Rows are points. Each table stands for the endless flat space through its points: a line for two points, a plane for three, and so on. Write the one point that lies in both, or say that there is none.

First (2 x 3):
[[ 1.63 -1.71  1.33]
 [ 1.56 -1.97  1.81]]
Second (2 x 3):
[[ 2.34 -1.19  0.45]
 [ 2.67 -1.30  0.16]]
They share: no point

First (3 x 4):
[[ 0.67  0.28 -2.24 -0.82]
 [-1.30  0.66 -1.33 -0.63]
 [ 0.19  0.70 -1.40 -0.26]]
Second (2 x 4):
[[-1.29  0.96 -2.50 -1.02]
 [ 1.16  0.06 -0.10  0.23]]
They share: [-0.31  0.60 -1.54 -0.52]

First (2 x 8):
[[-0.33 -1.88 -2.94  0.91  1.06  0.78  0.90  1.21]
 [ 1.97 -2.13 -0.49  1.76  0.81  1.23 -1.45  2.36]]
Second (4 x 8):
[[ 2.46 -1.19 -1.43 -0.74  1.15  3.36 -0.71  2.73]
 [ 2.18 -1.46 -1.63 -1.22  0.88  3.66 -1.01  3.04]
 [ 2.60 -0.87 -1.37  0.88  1.69  1.78  0.67  1.41]
 [ 2.33 -1.24 -1.75 -0.14  1.24  2.30  0.83  1.56]]
They share: no point

First (4 x 11):
[[-0.29 -0.50 -0.32 -1.62 -3.25  0.28  0.42 -3.03  1.33 -0.90 -2.93]
 [-2.91 -1.62 -1.38 -0.75 -2.99  1.05 -0.56 -0.42  0.82 -1.09 -0.28]
 [-1.46 -2.72 -1.88  0.30 -2.02 -0.41  2.22 -2.64  0.07 -0.57 -2.39]
 [-3.40 -2.44 -2.16  1.16 -0.44 -0.77  0.66 -0.52 -0.75 -0.89 -0.33]]
Second (3 x 11):
[[-1.65 -0.20 -0.68 -1.18 -1.50  0.43  0.99 -1.83  1.14 -2.11 -2.04]
 [-2.72 -2.03 -2.88  0.76 -1.37 -1.36 -1.17 -1.13 -0.47 -0.91 -1.64]
 [-1.19 -0.30  0.20 -0.98 -1.04  0.57  1.87 -2.43  0.76 -1.55 -1.40]]
They share: no point

First (3 x 12):
[[ 1.76  0.00  2.26  1.73 -0.03  2.58  2.33 -0.05  0.49 -0.34  0.65  0.72]
 [ 3.05 -0.72  1.35  0.83 -0.84  1.50  2.92 -2.40  1.11  1.22  0.80  1.93]
 [ 2.62 -0.88  0.64  1.13 -0.97  1.14  1.55 -2.79  1.33  1.50 -0.37  2.38]]
Second (5 x 12):
[[ 1.55  1.15  0.85  3.20 -1.52  1.95  3.14 -0.20  1.71 -0.10 -2.63  0.79]
 [ 4.58 -1.98  1.12  1.88 -0.48 -0.15 -0.01 -0.50  2.92  0.11 -0.58  1.83]
 [-0.03 -0.32  1.24  3.68 -0.07  3.44  2.61 -1.27 -0.04  1.96 -2.26  1.26]
 [ 0.50 -3.67  4.15  1.06  3.91  4.32  1.14 -2.29 -0.13  3.81  1.05  0.86]
 [ 3.26 -0.28  0.91  1.22 -1.11  0.49  0.62 -0.85  2.17 -0.54 -0.41  1.67]]
They share: [ 1.76 -0.45  1.12  1.73 -0.48  1.77  1.01 -1.37  0.97  0.56 -0.61  1.68]

First (3 x 18):
[[-0.27  0.63 -1.21 -0.63  1.36  0.80  2.41  0.51  1.90 -0.86 -0.61 -0.63
   2.26 -1.80  0.22 -2.11  2.07  0.90]
 [-0.39 -0.03 -1.09 -0.07  0.42  1.24  1.65  0.51  2.92 -0.20 -0.11 -1.15
   3.26 -2.82  0.96 -2.75  2.53  1.28]
 [-0.91  0.22 -0.81 -0.81  2.73  1.46  3.67  0.29  1.57 -1.45 -0.16 -0.97
   2.70 -1.91  0.69 -2.35  2.52  0.67]]
Second (5 x 18):
[[ 0.57 -0.14 -3.30  0.12 -0.25 -1.57  1.14 -0.30  1.64 -0.48 -2.23 -0.37
   3.49 -0.56 -1.41 -3.30  2.28  1.80]
 [-0.64 -0.85 -2.14  0.57 -0.92 -1.17  1.64  1.28  1.80 -1.35 -1.98  0.44
   2.97 -2.04 -0.23 -3.73  1.76  2.19]
 [ 0.99  1.29 -0.31 -3.75  5.09  2.37  2.74  1.72  0.76  0.20 -0.19 -1.72
  -0.38 -1.88 -0.05 -1.21  0.52  0.99]
 [-1.15  1.46 -1.34 -0.42 -0.23 -0.21  1.78  0.72  0.18 -2.50 -2.47  0.45
   1.71 -0.46 -0.77 -3.10  3.20  1.04]
 [ 0.97  2.36 -2.20 -0.30  0.59  0.09  2.63 -0.71  1.97 -0.72 -1.31 -0.09
   1.54  0.01 -1.31 -0.52  2.04 -1.03]]
They share: no point

First (4 x 20):
[[-0.75 -1.88  0.63  2.02 -0.62 -0.99  0.09  1.42 -0.31  0.73 -0.58  0.00
   0.10 -0.88  0.41  1.06 -0.15  0.49 -1.04 -1.48]
 [-1.79 -0.09  0.85  1.48 -0.46 -0.66  0.44  0.02  1.07  1.18  0.72 -1.30
  -0.65  0.23  0.51  2.12  0.27  0.41 -0.09 -3.31]
 [-2.47 -0.16  1.85  1.06  0.54 -0.51  0.25 -0.63  0.74  0.22  0.97 -1.73
  -0.05 -0.88  0.94  1.65  0.48  0.36 -0.49 -3.01]
 [-2.20  0.27  1.03  1.32 -0.42 -0.44  0.74 -0.31  1.57  1.28  1.04 -1.68
  -1.04  0.63  0.64  2.24  0.66  0.19  0.39 -3.62]]
Second (4 x 20):
[[-4.00 -0.60  1.71  3.93  2.14 -0.67  1.06  0.82  0.97  2.05  1.86 -0.43
   1.65 -0.70  2.57  0.45  1.29 -0.41 -1.78  0.34]
 [-3.00 -1.23  2.60  1.73  1.16 -0.43 -0.14  0.52  0.57  0.14  0.67 -0.81
   1.87 -1.45  0.68  1.50  0.22  0.11 -0.93 -1.76]
 [-0.95 -2.09  2.25 -0.83  0.50 -0.35 -0.83 -0.71 -0.07 -1.85 -0.31 -1.17
   1.24 -2.03 -0.80  1.59 -1.45  0.33 -1.04 -4.17]
 [-1.71 -2.24  3.65 -0.85  0.38  0.11 -1.49  0.18  0.59 -2.04 -0.59 -1.56
   2.43 -1.97 -1.68  2.58 -1.27  0.23  0.13 -4.36]]
They share: no point

First (3 x 24):
[[-2.14  0.74 -0.99 -1.01  0.10  1.33 -1.70  1.45 -1.27 -0.33  1.50 -0.87
  -1.10 -0.14 -0.71 -0.25 -0.16  0.50  0.18 -0.66 -0.03 -1.50  2.38 -1.67]
 [-0.62  0.96 -2.30 -2.60 -0.42  0.58 -0.50  0.01 -0.14  0.10  1.35 -2.49
  -1.13  1.11 -2.29  1.98 -0.77  0.41 -0.28 -0.90 -0.12 -2.20  1.44 -1.30]
 [-2.96  0.36 -0.98 -0.56  0.00  2.08 -2.06  1.69 -1.46 -0.74  1.65 -0.51
  -1.67 -0.57 -0.13 -0.60 -0.47  0.35  1.16 -0.24  0.48 -1.24  2.94 -2.62]]
Second (6 x 24):
[[ 0.00 -1.19 -0.70 -2.11 -1.98 -1.07 -3.60  1.04 -1.08 -0.34 -0.54  0.00
  -0.43  1.81  0.19 -2.78  1.62  2.22  1.04 -0.34 -2.93 -1.70  2.80 -1.23]
 [-0.89  0.67  0.05  0.08  0.20  1.25 -2.44  1.76 -1.15  0.39  0.27 -2.07
  -1.21 -2.43 -2.83  0.17  1.11  0.92 -4.06 -1.10  0.82 -0.47  2.53  0.65]
 [-1.64  1.53 -1.62 -1.29  0.88  0.73 -1.44  1.96 -2.58  0.96  1.04 -0.96
  -0.17 -0.59 -1.11  0.62 -0.48  0.42 -2.36 -1.54  1.41  0.02  2.56 -0.75]
 [-1.37 -1.43 -1.44 -2.14 -1.34  0.61 -2.45  1.10 -1.14  2.04  0.26  0.02
   1.56  1.98 -0.05 -0.61  0.68  3.47 -0.38 -1.47  0.62  1.34  2.86 -3.78]
 [-2.00 -1.18  2.64  0.80 -2.21  0.38 -3.56 -0.03  1.08  1.54  1.06 -0.07
  -0.11 -0.08 -2.95 -3.33  3.48  3.15 -1.08 -0.21 -2.82 -1.91  2.22 -0.95]
 [-0.32  0.47  0.51 -0.64  1.61  2.51 -1.55  3.50  0.16 -3.16  0.86 -2.23
  -0.29 -1.02  0.50 -0.36  1.68  1.47 -1.18 -1.67 -1.58 -2.51  0.71  0.32]]
They share: [-1.67  1.20 -0.35 -0.89  0.51  0.58 -1.76  1.81 -1.55  0.07  1.35 -0.60
 -0.23 -0.12 -0.79 -0.84  0.61  0.77 -1.06 -1.17 -0.75 -1.54  2.01 -0.43]

First (4 x 24):
[[-1.45  0.52  2.20 -2.22  1.55  0.61 -1.00  0.90  2.10  1.67 -1.53 -2.16
  -1.36 -1.59  1.52 -2.20  1.44  0.25 -1.78 -1.03 -0.40 -2.45  0.79  1.91]
 [-0.53 -0.69 -0.06 -0.96  0.78  0.76 -1.40  0.41 -0.93  2.40 -2.65 -1.93
  -3.70 -1.61  0.40 -1.51  0.95  0.18  0.35 -1.62  1.91 -1.62  1.58  2.60]
 [-0.65  1.57  1.38 -2.00  1.32 -0.42 -1.00  1.63  0.53  2.42 -1.45 -3.67
  -3.58 -2.77  0.44 -3.21  2.57  1.76 -1.99 -2.08  0.89 -3.40  1.48  1.50]
 [-0.91 -0.48  1.78 -1.88  1.25  1.33 -2.08 -0.30  0.96  1.73 -3.41 -1.32
  -1.64 -0.51  1.62 -2.08  0.12 -0.27  0.26 -1.09  0.40 -1.75 -0.43  3.45]]
Second (4 x 24):
[[-2.17 -1.16  0.60 -0.24 -1.06 -0.41  1.72  0.19  0.17  2.05 -0.49  0.75
  -3.91 -2.69  3.54  0.18  0.95 -1.96 -1.27 -0.19 -0.13 -0.06  0.78  3.12]
 [-0.19 -2.40 -0.17 -0.92  3.30  1.40 -2.52  0.89  2.97  0.41 -3.01 -3.13
  -0.75 -1.17  0.19  0.38  1.74  0.25 -1.39 -1.63  0.84 -0.88  3.41  1.82]
 [-0.40 -3.07 -0.35 -0.13  2.22  0.18 -1.11  0.28  2.97  0.12 -2.84 -2.09
  -2.23 -2.21  2.12  1.46  2.14 -0.22 -2.22 -1.53  0.25  0.26  2.87  2.76]
 [-2.22 -0.99  0.89 -0.75 -0.63  0.06  1.24  0.01  0.10  2.11 -0.69  0.39
  -3.46 -2.31  3.05 -0.17  0.87 -1.54 -1.13 -0.29 -0.15 -0.43  0.99  2.67]]
They share: [-1.52 -1.01  0.69 -1.25  1.11  1.14 -0.64  0.61  0.92  1.79 -1.45 -1.21
 -1.84 -1.39  1.13 -0.63  0.89 -0.76 -0.73 -0.73  0.47 -1.21  1.99  1.89]

First (3 x 24):
[[-0.89 -0.84  1.76  0.24 -0.87  2.49  0.89  0.10  0.75 -1.58 -1.24  1.52
  -1.22 -1.13 -0.76  0.68 -2.43 -3.63 -1.35 -1.05 -0.07  2.53 -0.87  1.12]
 [ 1.30  0.03  1.82  2.04 -1.23  0.57  1.13 -0.65  0.12  0.46 -1.75  0.29
  -1.13 -1.70 -1.87 -0.61 -0.45 -1.17 -1.50  0.87 -1.42  1.36  1.47  0.91]
 [ 0.66  1.46  1.26  0.94 -0.37  0.54 -1.26 -0.15  0.20  0.22 -0.89  1.17
   0.23 -0.63 -1.11 -1.87 -1.08 -1.23 -1.70  0.75 -1.62  1.53  0.98 -0.93]]
Second (2 x 24):
[[-0.63  0.13  0.33  0.36 -1.47  0.43  1.98  0.11 -0.96  1.01 -1.79 -0.17
  -2.15 -1.42 -0.66  0.81 -0.21 -1.75 -1.27  0.14 -2.14  0.43  1.08  2.33]
 [ 0.17 -0.13  1.31  1.08 -1.23  0.95  1.36 -0.23 -0.10  0.19 -1.65  0.41
  -1.49 -1.48 -1.22  0.15 -0.81 -1.91 -1.39  0.20 -1.36  1.31  0.82  1.43]]
They share: [ 0.57 -0.26  1.80  1.44 -1.11  1.21  1.05 -0.40  0.33 -0.22 -1.58  0.70
 -1.16 -1.51 -1.50 -0.18 -1.11 -1.99 -1.45  0.23 -0.97  1.75  0.69  0.98]

First (6 x 24):
[[ 0.65  0.96 -2.32  1.93  0.63  0.58  1.54  0.41  0.66  1.40 -2.52 -1.53
   1.53  0.74  0.59  1.32  0.66  1.06  1.05 -1.30 -0.01 -1.92 -2.45  0.54]
 [ 1.92 -1.20 -1.88  1.62  0.58  1.19  5.58 -0.74  1.34 -1.26  1.16 -0.67
  -1.22 -0.41  3.56  2.23 -0.53 -0.69  1.75 -0.92 -2.02 -3.91  0.57 -1.42]
 [ 0.31  4.02  1.26  0.96 -0.14  1.03  0.05 -0.33 -0.10 -0.33 -1.30  1.17
   1.34  0.56  2.20  1.41 -0.40 -0.95  1.31 -4.39 -1.22 -1.62 -0.26 -1.24]
 [ 0.95  2.19 -2.00  0.19 -0.96  0.04  3.42  0.50  0.55  1.91 -3.29 -0.17
   1.68  2.03 -0.43  2.33  0.16  1.25  2.70 -1.64 -0.88 -1.65 -1.98  1.11]
 [ 2.58 -0.47 -1.71 -1.06  0.11  1.52  1.61 -0.73  2.49  2.41 -3.68 -2.81
   3.67  2.32 -1.94  0.52  0.20  2.27  3.88 -0.29 -1.79 -1.29 -3.41  0.75]
 [ 0.35  2.31 -1.02  1.80  0.64  0.97 -0.46  0.16  0.58  1.07 -2.67 -0.92
   2.02  0.73  0.73  0.75  0.52  0.65  0.79 -2.50 -0.32 -1.52 -2.45 -0.05]]
Second (3 x 24):
[[ 1.21  1.59 -0.66  2.18  1.63  1.03  1.76  0.00  1.01  0.63 -1.25 -0.63
   1.72  0.85  1.50  0.61 -0.13  0.97  0.52 -1.62 -0.80 -2.25 -1.07 -0.68]
 [ 2.74  0.02  0.76  1.32  3.09  0.79  0.55 -1.96 -0.66 -1.20 -0.10 -2.20
   1.79 -0.11  2.77  0.87  1.88 -1.03  0.48 -3.43  0.88 -3.29 -1.87 -0.44]
 [ 0.36  0.80 -2.06  1.79 -0.11  0.65  0.88  1.04  1.40  1.83 -2.28 -0.98
   1.18  0.21  1.21  1.48 -0.99  1.91  1.74 -0.48 -1.33 -0.78 -1.75  0.03]]
They share: no point
